Each row is a point. The window is the flat piece filled in between its corners: a triangle in 3 columns, a solid with four corners in 4, and so on. A path goes straight from each point to the next, and from the last back to the first. After which points does the path pass through the window?

Window, 4 rows:
0:  -5 -61  -1 -49
1:  29  10  25   6
2: -27   9  -9  -5
3:  68 -14   4  -4
Path:
(1):  26 -15   8 -31
(2):  62   4   2 -45
(3):  52 -32   7  39
(4):   0 -53  -1 -21
(5):   6 -29   2 -65
(6): 36 35 22  2
(7): 22  8  6 37
(8):  13 -41  -3 -11
Through the window after points: 2, 4, 8

Window:
0:  51  -3   9  12  -7  78  65 -26
1: -22 -66   2   0  13 -87  -8  -7
2: -22 -14  29  24  27  23 -36  25
3:  11 -90  65  10  -1 -60 -49  -6
4:  -9  23  15 -42   6  55 -17  16
5:  17  -2 -11  -7  23  13 -58  22
6:  -4 -24 -24   2 -35  44   8  -7
7:   2  11  -2  20 -43 -22  21 -32
Path:
(1):  26 -29  33  11 -19 -32 -34  71
(2):   8 -16  23   7   7 -17 -25  39
(3): -17 -29  20   0  43  -4 -45 -58
(4): -18 -21  -4  15  -8   2  10 -80
(5):  11   1   5  12 -31 -12  13  -3
(6):  28  -8  20  10 -18   9  24  43
(7):  13 -29  12  -5  25  54 -11 -35
(8):  -2  -3 -17   3   3  36  12 -34
(9):  18 -14  22   5 -14  10  20  67
(10):  28 -13  38  16 -23 -10  14  54
(11):   3 -17   2  -3  34  -3 -37 -48
(12):  -3 -24  -7  -9  34  18 -46 -48
Through the window after points: 4, 12

Window, 11 rows:
0:  42  38  22  11   8   9 -52  90 -17 -22 -51
1:  -5  15  16  -8   9 -22  31   3 -35 -25 -24
2:  15  32  10  23 -51  -8   6 -35  -6 -26  31
3:  32   7  32  39  73  35  11 -17  58 -59 -44
4:  53  -4  -6  33  26 -52  12 -45 -61   8  38
5:  -4 -64 -35  64 -17  52  27  47  -1 -24  17
6: -12 -17 -10  43 -14 -15 -47  50  42 -14 -27
7: -10  73  57  35  16 -14 -40  22   6  59  -6
8:  64 -63  52 -28 -35  54   9 -30  72 -50  10
9:  28  27 -13 -63 -14  60  45 -37  55  -9  37
10:   0  -1 -15   1  36  56 -52  38 -50 -31 -50
Path:
(1):  12   5  19  -3  12  14  -3  19  -7 -32   7
(2):  35   6   2   5  -2   8   5 -11  -2  -6 -55
(3):  49  22   0   8 -11  29  17 -29  -2   5 -45
(4):  14   2  27  -4   5   9   1  12  -7 -36  25
(5):  22  -2  21  10  -1   7  -3  15  -1 -34  19
(6):  45  -9 -14  32 -27  16   5 -35   1   8 -25
(7):  29  28  -7  36  14  30  11  -9  20   3 -83
(8):  15   7  25   9  19  22 -23  36  21 -42 -10
(9):  -3  22  37  15  32  -6 -32  40   8 -13  32
(10):  18  36   7  34  -6  16 -20 -10 -12  38 -70
(11):  52  -9  14  15  -5  45   6 -13  25   3 -36
(12):  12   7  37 -12   1  16  -2  -4  40 -29  24
(13):   5   9  44 -17  43  14 -21  35   1 -54  21
(14):  30  10   5  14  -3  28  -2  -4  26  13 -30
(15):  37  -4  -5  12 -25  19   9  -9  10 -28 -27
(16):   8  -5  21   2   7  -8 -19  27  -4 -47  36
Through the window after points: 1, 5, 9, 11

Window:
0:  -8  24  10 -24  80   3 -12  51 -31   0  27  24
1:  36 -58  12  24 -26 -37  60  49  26 -19  31  24
2:  22 -79  25  55 -17  -2  47 -20  17  20 -50  29
3: -32  -5  32  14  17  -3   7  31   3 -25  20 -24
4:  31  33  -5 -17  24 -27  16 -39  42 -63  19  -4
5: -26  -5 -23 -64 -32 -16 -31  10 -27 -16   1  29
6:  -2  -9 -13  51  42   7 -14  10  17   7  19  16
7:  -4  11   4 -42 -55  12  46  17  77 -38  -5  50
8: -11  10  82 -27 -39 -29 -27   7   1  15  87 -16
9:  13 -12 -33  27  27  49  92 -14   0 -53  24  -2
10:  31  17  15 -41 -43  33  10  63 -17 -47  32  -2
11: -10 -51  36 -42  -2  40 -22  46   4   7  30 -12
Path:
(1):  -6  24 -17   4  29 -31  30  -6  -2  57  29 -30
(2):  20  20 -21 -16 -46  -9  30  51  32  25 -15 -29
(3):  -1 -54  48   5  24  11  30 -33   6 -67  29  49
(4):  -3 -20   9  19  26   7  13  10  15 -28  11  29
(5):  18   1 -28 -36 -46  18  28  44  20  24 -32 -35
(6):   0  -9   8 -12  -5   3   4  34  12  12  20 -23
(7): -14 -41  37 -10  16  24  -6  28   1 -29  26  21
(8):   0 -32  33 -17  -6   4   5  17  15 -53  33  32
(9):   5   2  13 -19 -21  -8   2  46  12  32   7  -8
(10):   5 -15   5 -18 -10   4  32  14  10   0   9  -4
(11):   8 -32  51 -18   9  16 -30  23  -3 -71  30  41
(12):   0 -21  46  -6 -18   9  10  22  23 -49  35  37
(13):  10   0 -40   3 -25  -4  36  -7  21  28  -3 -35
(14):  24 -33 -14 -17 -13 -10  60  26  68   9   3 -31
(15):  13  -4  33  17   4 -17  -2   9 -27 -65  46  54
(16):   6 -38  43 -13  -1  27 -17  36  -7 -59  32  22
Through the window after points: 6, 14

Window (14 x 14):
0:   4 -42 -65 -21 -11 -16  70 -18   7  -3  10  59   7  -6
1: -20  28 -31 -42  28   5   9   8  63 -40 -40  -7  17  22
2: -10 -46 -64 -29 -12  29 -16  37 -36  31 -72 -26  37  13
3:  68  19 -16 -17 -44 -27  -6 -95  35   9 -64 -23  27  29
4: -28 -40  32  30   7 -13   0  30   8 -17  46  44  12  -9
5:  25 -25 -27  -7  43 -23  26  44  24 -58  -4   1   6 -53
6:   5   8  25  42  14  36 -10 -44 -14   5  52 -29   7 -25
7: -21  -6  -4 -42 -83 -64  58  41 -53  55  55   0  19  14
8:  31   3  44 -13  15 -14  30 -32  58   9 -18 -18 -33  34
9:  35  19  19  30 -30 -14 -76 -19   5  59  47 -21 -33  59
10:   8   0   0  19 -24 -46  67  34  48 -48  22 -15 -10  36
11:  -8  -2  -8  37  99 -17   7  48  12 -35  -2 -22  39  -2
12: -81  16 -26  19  -1 -26 -52  -9 -22  12 -16 -16 -36  26
13:   1 -26  16 -11  14  -5 -29 -61 -13   1  44 -68  21  17
Path:
(1): -43  -3 -23  -1  -6 -21  26 -16  60  -3   6 -11  17 -14
(2): -30 -30 -11  -4 -22 -39   9   0  78  55  -1 -21  14  -5
(3):  24   7 -16  -8   0 -27  27   9 -25 -51  -3   4  -6  39
(4):  61  34 -16 -25  22 -45  -3  -8 -57 -16   7  31 -28  55
(5): -11 -11   1  10 -11 -17  15 -10  32   1  18 -15  10   1
(6):  -8 -35 -44   2  -2 -24   5  27  38  13 -20 -22  24   7
(7):  17   1   6 -38  17  43   2  -2 -69 -24 -29   8  -5  -5
(8):  38  27   7 -40  -2  10  28  20 -40 -65  20  25   3  29
(9):  -5 -17   8  24 -22 -39 -23 -18  36  73  19 -33 -16  22
(10):   3 -23  -7   9  -6  -8  -3  12  27  25  -2 -26   7 -10
(11):  10  -1 -18 -11   3 -13 -15   1 -23 -10  10  -6   2  30
(12):  19 -20 -14  -9   1   2  -4   8 -13 -10 -22 -12  10  21
(13): -28 -20 -27 -23  -2   3  20   4  38  59 -44 -30   5   2
(14):  -4 -36 -30  24  -7 -39  -6 -13  52  40  21 -58  20  -2
(15):   7   8  16 -17   6   2 -10  -4 -22 -29 -16  -1   8  16
(16):  45   8  -5 -18  17  -2  -3  39 -28 -41 -25   3 -15  67
Through the window after points: 6, 8, 10, 12, 16

Window, 14 rows:
0: -39  54   7 -45 -20   4 -14  14 -34  27 -33 -21  -9 -33
1:  -7  71 -66 -20 -11  32  19  55   4   2  -9  11 -36  -3
2:  62  -6 -27   3  21  19  56   5 -12  28  80 -33  55 -21
3:  40 -16  -5  71  34   9  12  -6 -29  13  -4  -4  28 -26
4:  12 -53  33   3 -34 -63  18  66 -14   0  19  46  57 -38
5: -55  62  -1   9 -15 -17  -1   5  36   2   5   0  -3 -21
6: -25 -86  25   3  31 -90  -9 108 -23  28  41  29  29 -13
7:  19 -51 -28  34  20  53  60 -41  -6  55   8   6  21 -19
8: -41  42 -48  26 -51 -14   8 -42 -31  17 -43 -31 -34  16
9: -10  76  17 -21  -3  -9  45  61 -17  36  12  21  -8  25
10: -46  33 -34  24   3  19  64 -41 -31 -31 -42 -32 -42 -22
11: -16  65 -25 -50  10   5   3  -7 -13 -13  -6  24  -6  31
12:  76 -49  11  28  12  24  47 -43  24  20   2 -54   3 -13
13:  46 -46  18  37  -6   5  18 -54 -29  26  43  -5 -31 -49
Path:
(1):  -2   0  -4  19  -2  16  22  25 -26  13  12 -14   5   3
(2): -35  21 -10  19 -16  18  18   3   3  -9  13 -15   3  -1
(3):  14  43 -24 -10   2 -54  10 -21  -3  70 -36  13 -21 -39
(4):  42 -16 -22 -17  16 -34  42  -2 -10  41 -12  -9   6 -31
(5):   0 -16   7  36   0  22   6 -12 -13   1  18 -10   1 -13
(6): -42  -4  31  18 -34  55   7   5 -34  -1  45 -27  -1   9
(7):  24  39 -42 -26  15 -37  40  12   4  29 -16  14  -6 -23
(8): -14  29 -30 -13   8 -17  29  -5  -7  29 -16  -6  -2 -22
(9): -21   9  19  25 -30  19  -8  36 -31 -18   7 -15   4  15
(10):  17  -5  -5  10 -11  13  26  16 -23  14  39 -20  40  -9
(11):  45  19 -52  -4  63 -20  61 -26   7  38  19  -8 -21 -37
(12):   7 -26 -23   7  21 -25  21   4 -16  32   2   1  13 -35
(13):  23 -49  35  41 -18  42  12  13   3 -18  46 -14  14  13
(14): -35 -10  12  13   3  33  17  66 -28 -17  16 -21  11 -11
(15):  18  33 -30   5  15 -40  27 -14   5  37 -14  12  12  -4
(16):  40  -5 -38 -13  21 -38  35  -1  -7  21   8  27 -10 -49
Through the window after points: 2, 10

Window, 14 rows:
0:  27   0  53 -39  19 -27  53  -4 -64 -11  65 -20   8  53
1: -19  22   2 -65  38 -51 -43   9 -27  49  -2 -17  36   0
2:  20 -38 -13 -38  25  -6  42 -45 -73 -52  46 -41   6  36
3: -22 -13 -34  29   8  16  57 -32  14  25   7  38  -3 -66
4:  21 -16 -61  45 -10  42  19  23 -12  29  -3  28  -6 -52
5:   4   1  49 -28  30 -10  22 -13 -54  -1  -1 -81  -3  19
6:  -2  -2   3 -62 -28 -25  -7  17  33  37 -60 -32  29  10
7:  17 -32  34 -20  28 -11  12  -5 -22 -33  78 -46  16  -2
8:   2  -7 -28  25  13  28  -6 -21  37  32 -18  21 -22   6
9: -42  13  16 -10 -18 -58 -38  12  -6  22 -51 -29  57  35
10:  41  12  30 -30  -6 -31   1 -58 -60   1  57 -38  26   4
11: -34 -17 -26   5 -32  42  10  -6  -8  15  19  24 -46 -36
12:  -6  21 -15 -25  -3 -88 -17  14   3  28 -17 -46  -5  11
13:  10  17  -2  -4   2  10  10  -4  -1 -42 -30  21 -14 -22
Path:
(1):   5 -17  -2   6   2  -8  11 -18 -26  10   1  12 -14  -6
(2): -14  24 -15 -27  31  -7  22  19 -22  -6  54 -68  51 -14
(3):  12  32 -32 -49  18 -17   5   8  -3  10  17 -28  31  15
(4): -32 -41  51   2  -8 -20 -16 -22 -47  38 -40  -4 -20 -16
(5):  17 -35  -2 -10  -4  -4  13 -10 -38  -3   3  -4 -22  -9
(6): -46  42 -22 -35  24   1   9 -26  -1  -9  32 -28  42  24
(7): -30  48 -20 -38   6  48  -7 -67   7   7  28 -76   4   9
(8):  26 -42   9  -3 -10 -56  11  31 -25  14  -4  41  11  -9
(9):   1 -16   6  -3  10 -34   1 -10 -19  27 -12 -24 -15   6
(10):   6  44 -58 -65 -28 -10  16  23   2 -43  47 -23  50  -7
(11):   7  69 -14 -36  18  24  26 -18 -38  29  32 -36  18  29
(12):   1 -70  14  29   1 -29  -4 -18  -6 -14   0  15 -19 -22
Through the window after points: 5, 9
